Every row gives one point. Any point is a mix of the corners, with weights that add up to 1. It lies inside the corners' shape when no weight is negative. Is each point inside? If not, which corners have a negative weight?

Corners:
(1): [-0.40  0.50]
(2): [-0.16 -0.29]
(3): [-0.39 -0.40]
Points:
[-0.46  0.04] => outside (2)
[-0.39  0.43] => inside
[-0.37  0.27] => inside
[-0.33 -0.28] => inside

Corners:
(1): [ 0.05 -0.28  0.03  0.08 -0.51  0.34]
(2): [-0.13 -0.01  0.75  0.20 -0.47  0.47]
(3): [-0.68  0.46 -0.70 -0.25  0.36  0.61]
(4): [ 0.55 -0.43 -0.15  0.20  0.38 -0.60]
(5): [-0.23  0.60 -0.91  0.27 -0.29  0.45]
(6): [ 0.29  0.44  0.51 -0.36 -0.36  0.03]
(7): [ 0.11  0.02  0.52 -0.09 -0.33 -0.46]
Points:
[-0.04  0.35 -0.21  0.05 -0.28  0.13] => inside
[ 0.23 -0.39  0.61  0.39 -0.41  0.01] => outside (3, 6)
[ 0.00  0.13 -0.08 -0.01 -0.19  0.20] => inside
[ 0.26  0.06  0.34 -0.04 -0.29 -0.15] => outside (3)
[-0.02  0.18 -0.33  0.13 -0.27  0.25] => inside

Corners:
(1): [ 0.54 -0.17 -1.48 -0.01  0.26 -0.43  0.29  0.50 -0.09  0.46  0.14]
(2): [ 0.64 -0.14  0.00  0.59 -0.01  0.37 -0.17 -0.44 -1.06 -0.44  0.71]
(3): [ 0.16 -0.02  0.18 -0.47 -0.01  0.26  0.69 -0.20  0.00 -0.20  0.32]
(4): [ 0.27 -0.34 -0.17 -0.55  0.06  0.26 -0.28 -0.09 -0.05 -1.02  0.62]
(5): [ 0.48 -0.26  0.15  0.41  0.05  0.03 -0.24  0.25 -0.08  0.42 -0.44]
(6): [-1.54  0.58 -0.08  0.55 -0.51 -0.30 -0.05 -0.15 -0.10  0.68 -0.46]
(7): [-0.62 -0.27 -0.22 -0.06  0.15 -0.04 -0.27 -0.49  0.12  0.27  0.22]
(8): [-0.96  0.13  0.29 -0.11 -0.57  0.10 -0.06  0.01  0.11  0.48  0.31]
(9): [ 0.28  0.45 -0.42 -1.00 -0.09  0.54  0.09 -0.19  0.30 -0.05  0.27]
(10): [ 0.28 -0.35  0.19  0.35 -0.60  0.26 -0.16 -0.61 -0.07 -0.59  0.54]
(11): [-0.40 -0.10  0.00 -0.22 -0.73  0.19 -0.18 -0.05 -1.03  0.38 -0.69]
(12): [ 0.57  0.26 -0.06 -0.08 -0.16 -0.38  0.08 -0.36 -0.72  0.00  0.41]
Points:
[ 0.12  0.10 -0.15  0.21 -0.09  0.05  0.11 -0.25 -0.07  0.28  0.25] => outside (4, 11)
[-0.09 -0.14 -0.23 -0.09 -0.12  0.18 -0.09 -0.15 -0.18 -0.12  0.05] => outside (8, 12)
[-0.48 -0.15 -0.22  0.11 -0.04 -0.04  0.02  0.09 -0.19  0.27 -0.08] => outside (9, 10, 12)
[-0.44 -0.04 -0.16  0.06 -0.31  0.20 -0.30 -0.06  0.02  0.24 -0.07] => outside (3, 12)
[-0.50 -0.16 -0.05  0.51 -0.46 -0.09 -0.32 -0.42 -0.46  0.01  0.18] => outside (3, 5, 9)
[ 0.07 -0.36 -0.14  0.32 -0.08  0.06 -0.10 -0.06 -0.26 -0.07  0.15] => outside (9, 12)
[-0.26 -0.11 -0.16 -0.03 -0.32  0.27 -0.06 -0.28 -0.34 -0.11  0.26] => outside (5, 12)
[ 0.03 -0.09  0.10  0.05 -0.22  0.17 -0.12 -0.28 -0.34 -0.10  0.19] => outside (1)
[-0.11 -0.10 -0.15 -0.08 -0.04  0.20  0.04 -0.17  0.19 -0.21  0.42] => outside (11, 12)

Corners:
(1): [-0.54 -0.16 -0.07 -0.17 -0.75  0.01 -0.31 -0.39 -0.60  0.14 -0.29 -0.14
  0.01 -0.35 -0.65  0.18 -0.11  0.49  0.00 -0.41]
(2): [-0.59 -0.65 -0.01 -0.18  0.40  0.17 -0.72 -0.16  0.68  0.34  0.13  0.43
 -0.28  0.30 -0.48 -0.39  0.91  0.11 -0.07 -0.32]
(3): [ 0.21  0.17  0.21 -0.53 -0.04 -0.22 -0.23  0.36  0.15  0.06 -0.47  0.40
 -0.05 -0.28 -0.25 -0.55  0.27  0.05 -0.71  0.31]
(4): [ 0.40  0.05  0.08 -0.08  0.07 -0.09 -0.38  0.65 -0.09  0.45 -0.12  0.22
  0.62 -0.03 -0.29  0.12 -0.05  0.16 -0.12  0.27]
(5): [ 0.02  0.71  0.16 -0.23 -0.29 -0.23 -0.26  0.37  0.04  0.54 -0.07 -0.29
  0.11 -0.56  0.40  0.54 -0.42  0.19  0.03 -0.20]
(6): [ 0.18  0.27 -0.10 -0.27 -0.43 -0.13 -0.12  0.55  0.53 -0.01  0.30  0.29
 -0.73 -0.33 -0.18  0.64 -0.11 -0.02 -0.74 -0.26]
(7): [-0.65 -0.56 -0.28 -0.81 -0.62 -0.08  0.50  0.51 -0.18  0.06 -0.30  0.52
 -1.33  0.11 -0.45 -0.57 -0.32  0.04 -0.25  0.36]
(8): [-0.18  0.14  0.14  0.35  0.54  0.10 -0.36 -0.06  0.24 -0.38  0.27 -0.18
  0.57  0.42  0.41  0.27  0.10  0.19 -0.46 -0.80]
(9): [-0.23 -0.47  0.09 -0.14  0.67 -0.28 -0.07  0.51  0.28  0.53 -0.48 -0.71
  1.24 -0.57  0.12  0.39  0.06  0.30  0.73  0.06]
(10): [-0.54 -0.55 -0.12 -0.30 -0.65 -0.12  0.68  0.20 -0.41 -0.22 -0.35  1.18
 -0.69 -0.11 -0.23 -0.74 -0.58 -0.25  0.17  0.10]
(11): [-0.40 -0.12  0.09  0.18  0.35  0.33 -0.58  0.06  0.24 -0.05  0.23 -0.72
 -0.04 -0.36  0.72  0.62 -0.09  0.28 -0.09 -0.16]
(12): [ 0.19  0.28 -0.02 -0.38  0.07 -0.22 -0.78  0.38 -0.16 -0.04 -0.03  0.37
 -0.47 -0.01 -0.56  0.15 -0.03  0.22 -0.05  0.11]
(13): [ 0.10 -0.99 -0.52 -0.29  0.11  0.10  0.90 -1.07 -0.31 -0.80 -0.11  0.02
 -0.22 -0.15  0.10 -0.57  0.22 -0.07 -0.44  0.25]
(14): [-0.32 -0.84  0.05 -0.75 -0.17  0.00  0.08  0.09  0.18 -0.17  0.08  0.05
 -0.65  0.16  0.20  0.25  0.12 -0.09 -0.65 -0.04]
(15): [-0.55 -0.31  0.07 -1.00  0.26  0.23 -0.41  0.61  0.12 -0.62  0.48  0.28
  0.02  0.08  0.12 -0.22 -0.15  0.51  0.01 -0.50]
(16): [-0.53  0.26  0.01 -0.44 -0.68  0.41 -0.16  0.10  0.02  0.24 -0.69  0.24
 -0.58 -0.28 -0.06  0.39  0.39 -0.25 -0.02 -0.16]
(17): [ 0.06  0.56  0.07 -0.44 -0.71 -0.23 -0.05 -0.02 -0.03 -0.72  0.06  0.89
  0.22  0.22 -0.36  0.18  0.97  0.46 -0.28 -0.21]
(18): [-0.39 -0.61 -0.40 -0.30 -0.13  0.01 -0.04 -0.35 -0.09 -0.49 -0.18  0.43
  0.34 -0.01 -0.09  0.40  0.22  0.77  0.07 -0.54]
(19): [ 0.67 -0.12  0.15 -0.12 -0.37 -0.03  0.09  0.23  0.15 -0.25 -0.20 -0.27
 -0.27 -0.29  0.24 -0.02  0.10  0.08 -0.04  0.01]
(20): [ 0.15 -0.50  0.15  0.23  0.06  0.15  0.35 -0.71  0.02  0.37 -0.10 -0.38
 -0.04 -0.50 -0.31  0.40 -0.23  0.45 -0.20 -0.07]
(21): [-0.24 -0.56 -0.08  0.41 -0.32 -0.14  0.47 -0.74 -0.04 -0.01 -0.38 -1.04
  0.64 -0.38 -0.09  0.56 -1.29  0.26  0.02  0.17]
Points:
[-0.50 -0.38 -0.15 -0.30 -0.22  0.04 -0.14 -0.06  0.00 -0.03 -0.14  0.11
 -0.06 -0.09 -0.16  0.23 -0.02  0.24  0.02 -0.17] => outside (3, 8, 19, 20)
[-0.09 -0.27 -0.01 -0.32  0.09 -0.01 -0.16  0.22  0.08  0.01  0.04  0.12
 -0.20 -0.15 -0.06  0.01 -0.05  0.20 -0.19 -0.12] => outside (16, 17, 21)
[ 0.05 -0.21  0.01 -0.19 -0.09 -0.10 -0.04  0.00  0.01 -0.10 -0.05  0.08
  0.13 -0.12 -0.14  0.08 -0.04  0.23 -0.17 -0.09] => outside (7, 11, 16)
[-0.17 -0.27 -0.06 -0.28 -0.15  0.01 -0.02 -0.09  0.03 -0.13 -0.09  0.13
 -0.14 -0.08 -0.11  0.04  0.16  0.14 -0.23 -0.11] => inside
[ 0.11 -0.40  0.00 -0.08  0.05  0.00  0.00 -0.07  0.17 -0.04 -0.23 -0.04
  0.02 -0.19  0.00  0.09  0.07  0.09 -0.22  0.02] => outside (1, 5, 7, 15, 17)
[-0.11 -0.15 -0.03 -0.23 -0.15 -0.04  0.00  0.08 -0.01 -0.12 -0.14  0.06
 -0.01 -0.15 -0.02  0.16 -0.07  0.22 -0.15 -0.11] => outside (2)
